Each row of a before or after table is a point. The points were changed in one or more steps. Then noise was added and the rows were shuffled. The steps act on columns, c1 being the first. Name the steps. A step turns or swaps two columns, mirrors them in a line or flattens them onto one, adds a multiple of one to another, or multiplies or shifts one. Angles are multiples of 10 degrees, from the lower column toward the higher: turns from -170 to 170, lines from 10 to 170 but not 90. Use the fewest steps. Two steps may share a column if one is a turn and the other turns, adds or multiplies; they go together, in the order done. Otherwise the lowest column goes first.

Before (13 x 2)
[[ 0.15  0.31]
 [ 0.31 -0.24]
 [ 0.30 -0.01]
 [ 0.44  0.10]
 [ 0.37 -0.43]
 [-0.11  0.33]
 [ 0.16  0.18]
 [-0.13 -0.18]
 [ 0.56 -0.04]
 [ 0.17 -0.31]
 [ 0.46  0.30]
 [ 0.36 -0.33]
 [-0.48 -0.02]]
After (13 x 2)
[[ 0.61  0.45]
 [ 0.47  0.00]
 [ 0.71 -0.11]
 [ 0.25 -0.19]
 [ 0.24 -0.32]
 [ 0.50  0.24]
 [ 0.28  0.30]
 [ 0.88  0.03]
 [ 0.57  0.33]
 [-0.18 -0.36]
 [-0.76  0.04]
 [ 0.71 -0.32]
 [-0.18  0.18]]
Steps: multiply c1 by 1.6; multiply c2 by -1

Before (11 x 6)
[[-0.19  0.19  0.31 -0.68 -0.22  0.28]
 [ 0.24 -0.56 -0.59 -0.66  0.39 -0.53]
 [ 0.39 -0.41  0.13 -0.58  0.47 -0.26]
 [-0.03 -0.19  0.29  0.19 -0.37  0.17]
 [ 0.27  0.04  0.39 -0.14 -0.07  0.03]
 [-0.30 -0.14 -0.12 -0.05 -0.14  0.56]
 [-0.40  0.23  0.23  0.01 -0.10 -0.07]
 [-0.76 -0.03 -0.16  0.12 -0.12  0.87]
 [-0.38  0.40 -0.56  0.30 -0.33  0.88]
 [-0.45  0.31 -0.10 -0.38 -0.06  0.72]
 [ 0.17 -0.05  0.29 -0.04  0.41 -0.08]]
After (11 x 6)
[[ 0.24  0.05  0.40 -0.17 -0.09  0.07]
 [-0.19 -0.16  0.29 -0.10 -0.39  0.16]
 [-0.46  0.41 -0.54  0.18 -0.33  0.90]
 [-0.09 -0.13 -0.10  0.30 -0.18  0.56]
 [-0.20  0.24  0.20  0.31 -0.08 -0.07]
 [ 0.70 -0.38  0.13 -0.07  0.49 -0.26]
 [ 0.48  0.18  0.27  0.53 -0.21  0.28]
 [ 0.67 -0.60 -0.58  0.11  0.38 -0.55]
 [ 0.13 -0.03  0.32 -0.23  0.42 -0.07]
 [-0.48 -0.05 -0.19  0.58 -0.17  0.85]
 [ 0.12  0.34 -0.06  0.59 -0.02  0.72]]
Steps: mirror c1 and c4 in the line at 150 degrees

Before (14 x 11)
[[-0.28  0.30 -0.35 -0.15 -0.41 -0.04 -0.21  0.24  0.06 -0.26 -0.19]
 [ 0.28 -0.02 -0.23 -0.07 -0.23  0.31 -0.37  0.02  0.23 -0.04 -0.33]
 [ 0.05  0.35 -0.34 -0.09 -0.10 -0.03  0.15 -0.36 -0.35  1.09  0.11]
 [-0.41 -0.23  1.52 -0.23 -0.26  0.27 -0.45  0.21  0.12  0.62 -0.20]
 [ 0.26  0.36 -0.37 -0.08 -0.39  0.13  1.21  0.20  0.21 -0.14  0.15]
 [-0.33 -0.34 -0.23 -0.25 -0.42  0.29 -0.38  0.12  0.26 -0.17  0.12]
 [ 0.22  0.14  0.31  0.18  0.50  0.02 -0.37 -1.51 -0.55  0.27  0.08]
 [-0.42 -0.34 -0.40  0.41 -0.28  0.18  0.18 -0.21 -0.01 -0.03 -0.08]
 [ 0.27 -0.18 -0.28  0.19 -0.42 -0.13 -0.44  0.10 -0.09 -0.07  0.11]
 [ 0.15 -0.24 -0.18  0.12 -0.13 -0.76 -0.38 -0.13 -0.10 -0.19 -0.10]
 [ 0.12 -0.17 -0.34  0.69 -0.47  0.07 -0.27  0.19 -0.25  0.12 -0.35]
 [-0.08 -0.18 -0.08  1.03 -0.17 -0.02 -0.62 -0.38  0.33  0.01 -0.04]
 [ 0.11 -0.05 -0.31  0.17  0.43  0.27 -0.33  0.12  0.07  0.03 -0.21]
 [ 0.25 -0.27 -0.30  0.10 -0.13 -0.29 -0.52  0.05  0.21  0.34 -0.79]]
After (14 x 11)
[[-0.01  0.39 -0.19 -0.12 -0.55 -0.11 -0.35  0.36  0.02 -0.11 -0.18]
 [-0.47  0.07 -0.44 -0.23 -0.46  0.17  1.52 -0.10  0.26  0.60 -0.19]
 [ 0.01 -0.25 -0.27  0.68  0.21  0.22 -0.34  0.09 -0.12  0.22 -0.36]
 [ 0.27 -0.06 -0.36  0.20  0.69  0.36  0.32 -1.41 -0.41 -0.51  0.04]
 [ 0.19 -0.19 -0.37 -0.06 -0.27  0.09 -0.22  0.01  0.37 -0.04 -0.34]
 [ 0.04 -0.34 -0.50  0.11 -0.02 -0.37 -0.30 -0.12 -0.01  0.34 -0.82]
 [ 0.10 -0.32 -0.42  0.17 -0.22 -0.02 -0.30  0.16 -0.19  0.00  0.10]
 [-0.17 -0.08 -0.59  1.03  0.87 -0.21 -0.05 -0.34  0.26 -0.16 -0.02]
 [ 0.26  0.23  0.19 -0.11 -0.19  0.22 -0.33 -0.85 -0.25  0.78  0.16]
 [-0.46 -0.03 -0.41 -0.26 -0.65  0.05 -0.24  0.21  0.35 -0.12  0.13]
 [ 0.01 -0.31 -0.40  0.13 -0.03 -0.47 -0.17  0.01 -0.57 -0.27 -0.12]
 [ 0.07 -0.10 -0.34  0.18  0.58  0.13 -0.30  0.09  0.25  0.06 -0.17]
 [-0.54  0.03  0.19  0.43  0.12  0.12 -0.41 -0.15  0.10 -0.11 -0.05]
 [ 0.44  0.13  1.23 -0.07 -0.46 -0.02 -0.37  0.28  0.21 -0.03  0.16]]
Steps: turn c1 and c2 by -40 degrees; swap c3 and c7; add 1 times c4 to c5; turn c6 and c9 by 40 degrees; turn c8 and c10 by 30 degrees

Before (8 x 18)
[[-0.23  0.25  0.42 -0.22 -0.09  0.28 -0.95  0.05  0.20 -0.24 -0.09 -0.18
   0.48 -0.01  0.18  0.47 -0.60  0.18]
 [ 0.55 -0.21  0.26  0.16 -0.03  0.06 -0.50 -0.14 -0.20  0.01  0.12 -0.86
   0.11 -0.35 -0.14  0.29  0.38  1.00]
 [ 0.23 -0.01 -1.25  0.06 -0.19  0.21 -0.12  0.55  0.34  0.41  0.47 -0.07
  -0.41  0.17  0.04 -0.19  0.67  1.19]
 [ 0.44  0.53  0.11 -0.64  0.18  0.01 -0.02  0.40  0.19 -0.81  0.15  0.03
   0.11 -0.07  0.01 -0.13 -0.49  0.31]
 [-0.38 -0.40 -0.25  0.74  0.11  0.37 -0.31  0.63 -0.37  0.09 -0.14  0.34
   0.06 -0.19  0.23 -0.43  0.22  0.31]
 [ 0.08 -0.66 -0.19 -0.04 -0.29 -0.63 -0.23 -0.26  0.14 -0.36 -0.42 -0.16
   0.32  0.12 -0.08 -0.21  0.44  0.26]
 [ 0.11  0.45 -0.36 -0.32 -0.41 -0.47  0.08 -0.64  0.03 -0.02 -0.04  0.01
   0.23 -0.17  0.21 -0.31  0.24  0.00]
 [-0.17 -0.36  0.43  0.70 -0.13 -0.23 -0.56 -0.04 -0.25 -0.14  0.47  0.09
  -0.29  0.08 -0.24  0.04  0.18  0.11]]
After (8 x 18)
[[-0.45 -0.38 -0.24  0.72  0.06  0.38 -0.04 -0.71  0.03  0.10 -0.22  0.13
  -0.29 -0.13 -0.02  0.37  0.15  0.29]
 [ 0.07 -0.70 -0.22 -0.03 -0.29 -0.68 -0.24  0.26 -0.02 -0.34 -0.66 -0.04
  -0.10  0.10  0.31  0.24  0.81  0.25]
 [-0.26  0.24  0.41 -0.23 -0.09  0.27 -0.79  0.01 -0.01 -0.20 -0.16 -0.07
  -0.35 -0.02  0.36 -0.47 -0.36  0.19]
 [ 0.57 -0.21  0.30  0.17 -0.01  0.09 -0.85  0.18  0.09  0.04  0.20 -0.33
   0.07 -0.36  0.19 -0.25  0.40  1.02]
 [-0.21 -0.31  0.40  0.71 -0.16 -0.23 -0.42  0.01 -0.03 -0.13  0.83  0.06
   0.35  0.10 -0.12  0.04  0.36  0.11]
 [ 0.12  0.40 -0.32 -0.36 -0.38 -0.52  0.03  0.58  0.01 -0.05 -0.08  0.02
  -0.32 -0.19  0.11  0.42  0.30 -0.02]
 [ 0.43  0.54  0.14 -0.66  0.16  0.02 -0.31 -0.45  0.01 -0.79  0.19 -0.01
  -0.08 -0.10  0.04  0.08  0.37  0.25]
 [ 0.26 -0.01 -1.23  0.05 -0.17  0.25 -0.27 -0.53  0.00  0.45  0.75 -0.02
   0.19  0.08 -0.38  0.11  0.27  1.19]]
Steps: add -0.7 times c1 to c7; turn c8 and c16 by -170 degrees; flatten c9 and c14 onto the line at 100 degrees; add -1 times c10 to c17; multiply c11 by 1.6; multiply c12 by 0.4; turn c13 and c15 by 120 degrees

Before (13 x 32)
[[-0.51  0.10  0.55  0.57  0.15 -0.23 -0.23  0.13 -0.05 -0.03  0.42  0.60
  -0.11 -0.19 -0.14  0.10 -0.54  0.17  0.03  0.24 -0.29  0.69  0.11  0.30
  -0.18  0.27 -0.11  0.02  0.17  0.04 -0.21  0.10]
 [-0.30 -0.01  0.04  0.48  0.33 -0.12  0.02  0.47 -0.10 -0.18  0.30  0.41
  -0.10  0.45  0.24 -0.09  0.31 -0.12  0.38  0.57  0.31  0.11  0.49 -0.93
  -0.12 -0.35  0.66  0.09 -0.27  0.21  0.13 -0.02]
 [-0.02 -0.22 -0.30 -0.45  0.06 -0.24 -0.30  0.40 -0.06  0.35  0.23  0.00
   0.24 -0.01  0.23  0.14  0.35 -0.04 -0.03 -0.29  0.01 -0.14  0.34 -0.05
   0.16 -0.44 -0.63  0.08 -0.13 -0.45 -0.56 -0.61]
 [ 0.46  0.18 -0.29  0.25 -0.39  0.20 -0.12 -0.07  0.17  0.17  0.16  0.28
   0.00  0.43 -0.08  0.10 -0.01 -0.25  0.38 -0.23  0.29 -0.48  0.24  0.41
   0.58 -0.01  0.07 -0.25  0.24  0.07  0.12 -0.05]
 [-0.38 -0.29 -0.61  0.18  0.74 -0.93 -0.06 -0.10  0.25  0.31 -0.43  0.74
   0.20 -0.23  0.41 -0.09 -0.22 -0.47  0.57 -0.07  0.17 -0.51 -0.36 -0.46
  -0.60 -0.18 -1.15 -0.18  0.46  0.18 -0.09 -0.01]
 [ 0.30 -0.12 -0.02 -0.32 -0.11  0.04 -0.14  0.19  0.36  0.35 -0.29  0.30
  -0.56  0.20 -0.05 -0.11 -0.33 -0.50 -0.82 -0.57  0.31  0.15 -0.40 -0.49
   0.38  0.65 -0.30 -0.21  0.15  0.49 -0.08  0.56]
 [ 0.43  0.13  0.10 -0.17  0.30 -0.53  0.63  0.02  0.11  0.38 -0.39  0.01
  -0.22  0.25 -0.21 -0.17 -0.75  0.51  0.63  0.21  0.04 -0.27  0.27 -0.46
  -0.80  0.06  0.07 -0.20  0.21  0.11 -0.10  0.43]
 [ 0.40 -0.07  0.34  0.45 -0.49  0.34  0.36  0.45  0.45 -0.57 -0.37 -0.49
  -0.06 -0.34 -0.26 -0.04 -0.02 -0.16 -0.21 -0.08 -0.01  0.05 -0.34 -0.13
  -0.19 -0.10 -0.44 -0.02  0.05  0.17  0.23  0.25]
 [-0.47 -0.02 -0.40 -0.14 -0.19 -0.38 -0.01  0.07 -0.49  0.09  0.11 -0.06
  -0.08  0.14  0.29 -0.08 -0.12 -0.27 -0.20 -0.12 -0.33 -0.50 -0.12 -0.33
  -0.79  0.31 -0.27  0.32  0.27 -0.22 -0.49  0.01]
 [ 0.55 -0.31  0.25 -0.61 -0.07  1.09 -0.03 -0.07 -0.27  0.04 -0.12  0.37
   0.27  0.15  0.01  0.34  0.49 -0.02  0.49  0.53  0.11  0.30 -0.34 -1.36
  -0.53 -0.05 -0.58  0.31 -0.44 -0.07 -0.17 -0.59]
 [-0.33 -0.55  0.02 -0.35 -0.73 -0.89  0.25 -0.07 -0.02  0.80  0.19  0.39
   0.19 -0.06 -0.50 -0.11  0.16 -0.36  0.13 -0.11 -0.04  0.37 -0.16 -0.42
   0.49  0.63 -0.26  0.05  0.23 -0.07 -0.16  0.00]
 [ 0.72  0.82 -0.08  0.31 -0.01 -0.63 -0.20  0.36 -0.26  0.39 -0.03  0.26
   0.72 -0.48  0.63 -0.35  0.12  0.74 -0.54 -0.78 -0.22  0.32 -0.55 -0.73
  -0.79 -0.14  0.13  0.39  0.24 -0.29 -0.51 -0.02]
 [ 0.22  0.28 -0.18 -0.39  0.66  0.41 -0.31  0.33 -0.38  0.24 -0.43  0.21
   0.63  0.34  0.11  0.25  0.26  0.69 -0.39 -0.88  0.23 -0.33 -0.12  0.38
   0.11  0.76 -0.16 -0.33  0.85  0.08 -0.40 -0.24]]
After (13 x 32)
[[ 0.20  0.22 -0.24 -0.44  0.61  0.36 -0.30  0.38 -0.43  0.25 -0.39  0.21
  -0.56  0.30  0.04  0.16  0.29  0.66 -0.41 -0.88  0.24 -0.39 -0.06  0.38
   0.09 -0.74 -0.18 -0.29  0.87  0.00 -0.47 -0.37]
 [ 0.41  0.21 -0.31  0.26 -0.33  0.22 -0.13  0.03  0.08  0.15  0.14 -0.22
   0.04  0.50 -0.07  0.02 -0.04 -0.24  0.33 -0.25  0.28 -0.46  0.26  0.38
   0.58 -0.14  0.07 -0.23  0.19 -0.01  0.15 -0.05]
 [ 0.40  0.16  0.15 -0.21  0.36 -0.47  0.64 -0.20  0.16  0.33 -0.39  0.03
   0.07  0.31 -0.14 -0.09 -0.68  0.52  0.61  0.27  0.13 -0.26  0.28 -0.50
  -0.81 -0.10  0.02 -0.20  0.19  0.05 -0.06  0.51]
 [-0.48 -0.01 -0.38 -0.17 -0.25 -0.32 -0.05 -0.13 -0.53  0.06  0.23  0.22
  -0.03  0.15  0.27 -0.11 -0.08 -0.27 -0.24 -0.15 -0.27 -0.46 -0.19 -0.35
  -0.79 -0.23 -0.26  0.32  0.26 -0.19 -0.46 -0.03]
 [ 0.01 -0.23 -0.29 -0.43  0.06 -0.24 -0.28  0.02 -0.07  0.42  0.22 -0.18
  -0.45 -0.01  0.26  0.01  0.32 -0.11  0.05 -0.30  0.06 -0.09  0.37 -0.10
   0.17  0.42 -0.68  0.08 -0.08 -0.28 -0.52 -0.60]
 [-0.29 -0.51  0.05 -0.32 -0.76 -0.86  0.34  0.17 -0.02  0.82  0.20 -0.06
  -0.08 -0.06 -0.48 -0.09  0.15 -0.36  0.21 -0.11  0.01  0.36 -0.06 -0.44
   0.48 -0.68 -0.22 -0.01  0.27 -0.04 -0.17 -0.05]
 [-0.28 -0.03  0.05  0.43  0.28 -0.11  0.06 -0.36 -0.12 -0.20  0.27 -0.48
  -0.34  0.48  0.22 -0.03  0.33 -0.13  0.37  0.63  0.32  0.14  0.48 -0.93
  -0.09  0.07  0.62  0.04 -0.32  0.15  0.07  0.06]
 [-0.51  0.11  0.53  0.49  0.20 -0.16 -0.26 -0.15 -0.05  0.02  0.44 -0.39
  -0.10 -0.24 -0.18  0.04 -0.51  0.10  0.04  0.22 -0.25  0.63  0.12  0.29
  -0.18 -0.57 -0.09  0.03  0.13 -0.01 -0.22  0.17]
 [ 0.31 -0.17  0.00 -0.36 -0.07  0.09 -0.17 -0.59  0.30  0.30 -0.33  0.06
   0.09  0.21 -0.02 -0.06 -0.28 -0.49 -0.77 -0.55  0.33  0.12 -0.39 -0.42
   0.49 -0.75 -0.31 -0.20  0.24  0.35 -0.13  0.71]
 [-0.39 -0.30 -0.62  0.17  0.77 -0.88  0.00  0.18  0.31  0.26 -0.41 -0.75
   0.06 -0.29  0.44 -0.05 -0.25 -0.46  0.59 -0.10  0.16 -0.53 -0.37 -0.46
  -0.62 -0.20 -1.12 -0.19  0.44  0.19 -0.07 -0.11]
 [ 0.50 -0.33  0.30 -0.64 -0.05  1.10  0.00  0.26 -0.26  0.04 -0.12 -0.37
  -0.01  0.12  0.00  0.17  0.47 -0.09  0.46  0.54  0.12  0.24 -0.33 -1.43
  -0.53 -0.11 -0.56  0.26 -0.45 -0.09 -0.20 -0.67]
 [ 0.79  0.77 -0.06  0.28  0.05 -0.57 -0.21  0.45 -0.24  0.32 -0.02 -0.26
  -0.64 -0.48  0.63 -0.12  0.03  0.75 -0.50 -0.85 -0.19  0.29 -0.58 -0.73
  -0.78  0.04  0.12  0.34  0.20 -0.22 -0.51 -0.14]
 [ 0.41 -0.08  0.24  0.47 -0.52  0.31  0.36 -0.28  0.41 -0.51 -0.34  0.35
  -0.38 -0.30 -0.25 -0.03  0.00 -0.13 -0.22 -0.03  0.01  0.05 -0.38 -0.17
  -0.18  0.35 -0.44 -0.04  0.09  0.11  0.23  0.37]]
Steps: turn c8 and c13 by -120 degrees; add -0.3 times c8 to c32; turn c12 and c26 by -150 degrees; multiply c16 by 0.4; multiply c30 by 0.7
